Each point is reached from the start by the listed moves, each made 0, 1 or 2 times, or once backwards (-1), plus a little noise. Is the number of moves made odd or even? Then give how often each move was made.

Moves:
(1): | 36 | 12 |
(2): | -13 |  40 |
Start: | -22 |  -2 |
Points:
| -21 |   2 | => even (0, 0)
| -71 |  29 | => even (-1, 1)
|  62 | -18 | => odd (2, -1)

Moves:
(1): | 24 |  1 | -2 | -5 | -1 |  2 | -2 | -2 |  3 |
(2): |  0 | 26 | -4 | -1 |  4 |  7 |  1 |  3 |  3 |
(3): |  5 |  6 | 39 |  2 | -9 |  0 |  4 | -1 |  2 |
(4): |  7 |  0 | -4 | 33 |  7 |  2 |  0 |  1 |  4 |
(5): |  3 | -5 |  5 | -4 | 30 |  3 |  1 |  2 |  3 |
(6): | -3 | -6 |  2 | -1 | -6 | 33 |  1 | -5 | -8 |
(7): |  3 |  4 | -6 | -1 | -4 |  2 | 40 |  0 |  2 |
(8): | -1 | -4 | -2 |  0 | -1 |  1 | -1 | 24 | -1 |
(9): | -4 | -2 | -2 | -3 | -5 |  6 |  1 |  0 | 28 |
Start: |   5 |  14 |  -9 |  13 | -11 |  -3 |   5 | -14 |   9 |
Points:
|  17 | -21 |   6 | -25 | -26 |  21 | -37 | -24 |  -5 | => odd (1, -1, 0, -1, 0, 1, -1, 0, 0)
|  -6 |  33 |  40 |  42 |  57 |  10 | -24 | -29 |  50 | => odd (-1, 1, 1, 1, 2, 0, -1, -1, 1)
|  65 |  95 |  45 |  39 | -42 | -13 |  11 | -33 |  63 | => odd (2, 2, 2, 1, -1, -1, 0, -1, 1)
|   5 |  43 | -19 |  43 |  60 | -20 |  90 |   1 |  28 | => even (-1, 1, 0, 1, 2, -1, 2, 0, 0)
|  16 |  44 |  17 |  76 |   0 | -21 | -34 |  19 |  53 | => even (0, 1, 1, 2, 0, -1, -1, 1, 1)
|  64 |  73 |   8 |  35 |  -5 | -14 |   3 |  41 |  33 | => odd (2, 2, 1, 1, 0, -1, 0, 2, 0)
|  55 | -19 | -15 |  66 |  -6 |   7 | -39 | -20 |  74 | => even (2, -1, 0, 2, 0, 0, -1, 0, 2)

Moves:
(1): | 22 | -2 | -4 |  0 |  0 |  0 |  2 |  1 | -1 | -2 | -3 |  1 | -4 | -1 |  3 | -4 | -2 |  2 | -3 |  3 | -3 |
(2): |  1 | 31 |  0 | -3 |  6 |  4 |  0 |  3 | -2 | -4 |  1 |  6 |  2 | -4 |  4 |  0 |  2 |  2 |  0 | -5 |  3 |
(3): | -1 | -2 | 30 |  0 |  3 |  3 |  2 |  3 |  1 | -1 |  0 | -2 | -3 | -3 |  2 | -4 | -1 |  0 | -3 |  2 |  2 |
(4): |  0 |  0 |  2 | 30 | -2 | -4 | -5 |  1 |  1 |  0 |  8 |  1 | -2 |  2 | -2 | -5 |  1 |  4 | -2 |  1 | -1 |
(5): | -2 | -6 | -5 |  2 | 26 | -1 | -1 | -2 | -1 |  4 |  2 |  0 | -1 | -1 | -5 |  2 |  1 | -1 | -1 | -2 |  2 |
(6): |  3 | -5 | -3 | -1 |  3 | 31 | -7 | -4 | -4 |  4 |  4 | -3 |  2 |  3 |  7 |  2 | -4 | 10 |  4 |  1 |  2 |
(7): |  -5 |  -4 |   2 |   8 |   2 |   3 |  30 |  -1 |   3 |  -3 |   5 |   3 |  -3 |  -6 |   4 |  -3 | -10 |   0 |   1 |  -1 |   3 |
(8): | -2 |  0 | -3 |  1 |  2 |  0 | -1 | 29 | -3 |  0 |  4 | -3 |  1 | -2 | -1 |  8 | -1 |  2 | -1 | -3 | -1 |
(9): |  0 | -2 |  0 | -3 |  1 |  1 | -3 |  1 | 37 |  2 | -3 |  3 | -6 |  3 |  0 |  8 |  4 |  1 | -1 |  1 |  2 |
(10): |  4 |  1 |  1 |  3 |  0 | -1 |  0 |  3 |  1 | 28 |  2 | -1 |  1 |  0 |  0 | -1 |  0 | -1 | -1 | -5 |  2 |
(11): |  2 |  1 | -1 | -6 |  1 | -4 |  1 | -2 |  1 | -4 | 21 | -1 | -2 | -3 | -2 | -1 |  1 |  0 | -4 | -2 |  0 |
(12): | -1 | -4 |  6 |  1 |  1 |  0 | -2 |  6 | -6 |  1 |  2 | 34 | -4 |  5 | -4 | -3 | -3 |  0 |  6 |  6 |  0 |
(13): |  3 | -2 |  3 |  3 |  5 |  0 |  2 |  3 |  1 |  1 |  2 |  3 | 32 | -4 |  4 | -5 |  6 |  3 |  0 |  5 |  8 |
(14): |  2 |  3 |  0 |  0 |  2 | -4 |  2 |  2 |  2 | -1 | -1 | -3 |  2 | 24 |  4 |  1 | -2 | -5 |  0 | -3 | -1 |
(15): | -1 | -3 | -1 | -1 |  2 | -3 | -3 |  1 | -2 |  0 |  2 |  4 |  1 | -3 | 23 | -3 |  0 | -3 | -3 |  3 |  0 |
(16): |  7 |  0 | 11 |  6 | -1 | -1 |  2 | -4 | -3 | -1 |  1 | -1 |  0 | -1 |  0 | 30 | -2 | -4 |  2 |  3 |  5 |
(17): |  0 | -2 |  0 |  1 |  0 |  3 |  6 | -3 | -2 |  0 |  0 | -2 | -1 |  2 |  0 | -1 | 22 | -1 | -2 | -2 |  1 |
(18): | -3 |  0 |  1 | -1 | -1 | -7 | -1 | -3 | -4 |  2 | -1 |  0 | -4 |  2 |  0 |  5 | -3 | 27 |  3 | -3 | -1 |
Start: |  -2 |  -6 |  -2 |  -4 | -14 |  -2 |  -2 |   2 |   0 |  -7 |  -2 |   6 | -14 | -11 |  -2 |   2 |  10 |   8 |   0 |  14 | -11 |
Points:
|  21 |   5 |  68 |  21 |  18 |  46 |  19 |  86 |  61 |  49 |  26 |  80 |  38 | -20 | -12 |  71 | -13 |   1 |  11 |  25 |  31 | => odd (0, 1, 1, 0, 0, 1, 1, 2, 2, 2, 0, 2, 2, 0, -1, 2, -1, -1)
|  32 |  35 |  86 | -38 |  -2 |  87 | -43 |  34 |  47 |  51 |   6 |  84 |  44 | -31 |  23 |  25 |  31 |  10 |   9 |  35 |  30 | => even (0, 2, 2, -1, -1, 2, -1, 0, 2, 2, 0, 2, 2, -1, 0, 1, 0, -1)
|  -9 |  33 |  47 |  71 |  61 |  15 |  10 |  52 | -54 |  43 |  95 |  12 |  17 | -61 |  21 |  57 |   4 |  52 |  -9 |  -4 |  25 | => odd (-1, 2, 1, 2, 2, 1, 1, 2, -1, 2, 2, 0, 1, -1, 1, 2, 0, 1)
|  10 | -21 |  39 |  17 |  22 | -46 |   7 |  35 | -23 |  55 |  36 |  77 |  32 | -34 | -21 |  63 |  36 |  53 |   6 |  19 |  22 | => even (0, 0, 0, 0, 1, -1, 0, 1, 0, 2, 1, 2, 2, -1, 0, 2, 1, 2)
|  28 |  40 |   5 | -15 |  47 |  33 |  72 |  42 | -48 | -53 |  63 | -19 |  59 | -37 |  56 |  61 |  16 |  14 | -12 |   3 |  26 | => even (1, 2, 0, -1, 1, 1, 2, 2, -1, -1, 2, -1, 2, 1, 1, 2, 1, 0)
| -43 |  44 |  77 |  37 | -23 | -27 |  24 |  -9 |  71 | -45 |  27 |  68 | -16 | -38 |   1 | -43 |  42 |  73 |  -6 |  18 |   5 | => even (-1, 2, 2, 2, -1, -1, 1, -1, 2, -1, 1, 1, 1, -1, 0, -1, 1, 2)
| -25 | -52 |  45 |  73 |  -7 | -44 |   7 |  31 | -42 |  51 |  31 |  73 |  47 |  -7 |  27 | -73 |  64 |  -2 |  -9 |  26 |   3 | => even (-1, -1, 1, 2, 0, -1, 0, 0, -1, 2, 0, 2, 2, 0, 2, -1, 2, 0)
|  31 |  37 |  84 |  26 |  25 |   0 |   8 | -28 | -19 | -18 |  33 |  49 | -34 | -17 |  25 |  33 |  51 |  30 |  -8 |  20 |  11 | => even (1, 2, 2, 1, 1, 0, 0, -1, 0, 0, 1, 1, 0, 0, 1, 2, 2, 1)

Moves:
(1): |  9 |  6 | -4 |  7 | -1 |  2 |  0 | -7 |  0 | -6 |  1 | -4 |  0 | -3 |  4 | -2 |  5 | 10 |  0 |  8 |  2 |  2 |  4 |  2 |  3 | -7 |
(2): |   1 |  16 |  -4 |   3 | -12 |   7 |  -2 |  11 |   1 |   7 | -10 |   1 |   4 |   4 |  -6 |  -3 |   5 |  -2 |  -7 |   5 |  -1 |  -9 |  -5 |  -1 |  -4 |   4 |
(3): |  2 | -9 | 23 |  0 |  1 |  1 |  0 |  3 | -5 | -3 | -8 |  4 |  6 |  2 |  2 |  3 | -6 |  0 |  0 | -1 |  0 | -2 |  6 | -7 |  3 |  4 |
(4): |   1 |  -7 |  -4 |  15 |  -3 | -10 | -14 |  -5 |  12 |  16 |  -8 |  -8 |  16 |  -1 |  -3 |  13 |   7 |  -4 |  -1 |  -7 |  -4 |  14 |  -1 |   2 |   6 |   1 |
(5): |   5 |  16 |   7 |  -1 |  19 |  -9 |  15 |   4 | -11 |  -6 |  -6 |   2 |  -9 |   0 |   5 |   6 |  -1 |  -1 |   3 | -10 |   9 |  14 |   0 | -11 | -16 |   8 |
(6): | -20 |  -8 |   6 |   2 |   6 |  12 |   4 |  -2 |  10 |   2 |   3 |   2 |   6 |  -5 |   7 |  -5 |  11 |  10 | -14 |  -1 |   0 |   8 |  -3 |   4 |  -5 |   0 |
(7): |  0 | -5 | -1 |  4 |  6 | -3 |  8 |  1 |  5 |  0 | -2 | -3 | -2 |  1 | -3 | 16 |  5 |  3 |  5 |  5 |  2 | -5 |  4 | -3 | -4 |  5 |
(8): |  11 |   4 |   3 |  -1 | -10 |   2 |  -3 |  21 |  -8 |   5 |   1 | -15 | -11 |  -3 |  -2 |   5 |   3 |  -5 |   0 |   5 |   6 |   7 |   3 |  -4 |  -1 |  -3 |
(9): |   8 |   7 |  -2 |  -2 |   5 | -16 | -15 |   9 |  10 |  -5 |   3 |  17 |  -1 |  -4 |   2 |   5 |  11 | -11 |   3 |  11 | -10 |  10 |  -6 |   2 |  -2 |   2 |
(10): |  16 |   6 |  -2 |  -3 |   5 |  10 |  -1 |   0 |   7 |  16 |  -1 |  -1 |   8 |   8 |   3 |   4 |  -8 |  -2 |   6 |  -7 |   5 |   0 |  -6 |  -8 |  10 | -23 |
(11): | -4 |  9 | -8 | 13 | -2 | -8 |  0 |  1 | -5 |  4 | 18 | -2 |  8 | -2 |  3 | -3 |  6 | -1 |  7 |  7 |  3 | -5 | 11 | -4 | -3 |  3 |
(12): |   4 |   6 |  -5 |  12 |  -3 |   5 |  -2 |   1 |  -2 |  11 |  -1 |   8 | -10 |  -1 |   1 |   1 |  11 |   3 |   0 |  -7 |   6 |  -4 |   1 |   2 |   7 |   1 |
(13): | 11 | -3 | -4 | -2 |  3 |  9 | -3 |  1 |  1 | -2 |  6 |  9 |  8 |  2 |  2 | -4 | -8 | -2 | -1 | -8 |  2 |  6 |  6 |  0 | -1 |  0 |
(14): |  11 |  -6 |  -7 |   4 |  -6 | -12 |   3 |   4 |  -2 |   1 |  10 |  -9 |  -7 |  29 |  -1 |  -8 |  14 |  -2 |   8 |  -3 |   0 |   1 |   8 |  -6 |   0 |   1 |
(15): |  10 |  -2 |   2 |   0 | -10 |  -4 |   4 |  10 |   0 |  -5 | -15 |  -5 | -13 |  -3 |  19 |  -4 |   0 |  -6 |   5 |  11 |  16 |  -5 |   4 |  -3 | -12 |  -4 |
(16): |  -2 |  -4 |  10 |  -1 |  14 |   7 | -19 | -11 | -10 | -11 |   5 |  -5 |  -2 |   2 |  11 |  10 |  -2 |  -9 |  -2 |   0 |  -1 |   0 |  -3 |   2 |   0 |  10 |
(17): | -3 |  1 |  5 | -3 | -2 | -4 |  1 | -8 | -7 | -4 |  5 | -3 | 14 | -6 |  1 |  8 | 15 | -4 |  0 |  6 |  3 |  0 | -6 | 14 | -3 | -4 |
(18): |  -3 | -13 |  -1 |   7 | -10 |  -9 |  -4 |  13 |  -7 | -10 |   5 |  14 |   3 |  -1 |  23 |   9 |  -8 |  20 |  -4 |  -7 |  -8 |  -2 |  -8 |   4 |   2 |  -7 |
(19): |  -5 |   1 |   2 |   5 |   4 |   3 |   0 |  -4 |  -4 | -10 |  -4 |   0 |  -2 |  -3 |   3 |   0 |   4 |   1 |  14 |  -3 |  -5 |  -1 |   5 |   3 | -12 |  -2 |
(20): |  -3 |  -4 |  -1 |   8 |  10 |  -4 |  -2 |   2 | -11 |  11 |  -6 |  -1 |  -5 |   4 |  -3 |  -4 |  -1 |   0 |  -4 |  16 |  -1 |  -1 |  -1 |   6 |  -6 |   4 |
(21): |  -6 |  -5 |   8 |  -2 |  -7 | -10 |  -5 |   0 |   7 | -11 |   2 |   4 |   1 |   2 | -10 |   3 |   0 |  20 |  13 |   8 |  21 |  -8 |  -5 |   8 |  -2 |   6 |
(22): |  0 |  7 |  3 |  2 | -5 |  2 |  4 | -5 | -4 |  4 | -1 | 10 | -7 |  4 |  5 |  2 | -9 |  1 | -2 |  1 | -1 | 10 |  6 | -5 | -8 | -5 |
(23): |  -1 |  -4 | -12 | -16 |  10 |  -7 |  -6 |  -9 |   3 |   6 |   8 |  -7 |   3 |   3 |  -1 |  -1 |  -5 |  11 |  -3 |  -4 |  -5 |  -6 |  21 |  10 |   3 |  -9 |
(24): |   2 |   4 |  13 |   9 |   5 |   0 |  17 |   8 |  22 |   3 |   7 | -10 |  -7 |   2 |   0 |  -9 |  -5 |  -7 |  -2 |  -2 |  -2 |  -5 |   5 |  13 |   7 |   6 |
Start: |  14 | -17 |  -1 |  10 |   5 |  -4 |  -8 |  -4 |   5 |  -2 |   3 |   3 |  -4 |  -8 |   2 |  12 |   2 |  -2 |  10 |  -4 |  24 |   0 |  -3 |  -8 |  14 |  17 |
Points:
|  60 |  19 |  -9 | -27 | -66 |  37 |  33 |   4 |  13 | -11 | -52 | -45 | -23 |  54 |   7 | -50 |  32 |  30 |  45 |  20 |  94 | -34 |  -3 | -52 | -15 | -61 | => odd (2, 2, 0, -1, 0, 1, -1, 0, -1, 2, -1, -1, -1, 2, 2, -1, 0, -1, 1, -1, 1, 0, 0, -1)
|  54 |  81 | -34 |  77 |   0 |   4 |  39 |   3 | -56 |  70 | -32 | -12 | -44 | -10 |   4 | -15 |  38 | -15 |  23 |  12 |  86 |  47 |  39 | -12 | -59 |   6 | => even (1, 1, -1, 1, 2, 0, -1, 1, -1, 0, 1, 2, 1, 0, 1, -1, 1, -1, 1, 2, 0, 2, 0, 0)
|   8 |  14 | -20 |  22 |  91 | -35 |  95 | -26 | -15 |  41 |  70 | -43 | -29 |  67 |   6 | -11 |   9 |  48 |  68 | -38 |  37 |  -2 |  93 | -29 | -29 | -28 | => odd (0, -1, 0, -1, 2, 1, 1, 0, -1, 2, 2, 0, -1, 2, -1, -1, 0, 0, 2, 1, 0, 1, 2, 1)
|  91 | -41 | -38 |  64 | -71 | -15 | -12 | -10 |  37 |  51 |   5 | -31 |  48 |  59 |  33 |   2 |  24 |  10 |  73 |  -8 |  85 |   7 |  45 | -11 |  10 | -61 | => odd (1, 0, 0, 2, -1, 0, 0, 0, -1, 2, 1, 0, 2, 2, 2, -1, 1, 0, 1, 0, 1, 1, 0, 0)
|  15 |  19 |  86 |  19 |  58 |  53 |  -3 | -20 |  14 | -23 |  60 | -55 |  -9 | -48 |   3 |  35 |  22 | -12 |  -5 |   9 |  38 | -16 |  54 |  22 |  43 |  37 | => odd (2, 0, 2, -1, 0, 1, 1, 2, 0, 0, 1, 1, 0, -1, -1, 2, 1, -1, 0, -1, 0, 0, 1, 2)
|  26 |  22 |  36 |  36 |  15 | -29 |  45 |  46 |   5 | -62 |  88 |  24 | -21 |  64 |  42 |  46 |  15 |  69 |  42 | -34 |  62 |  -4 |  48 |  11 | -48 |  45 | => even (0, 2, 0, -1, 2, 1, 2, 1, 0, 0, 1, 0, 2, 2, -1, 1, 1, 2, 1, -1, 2, 2, 1, 2)
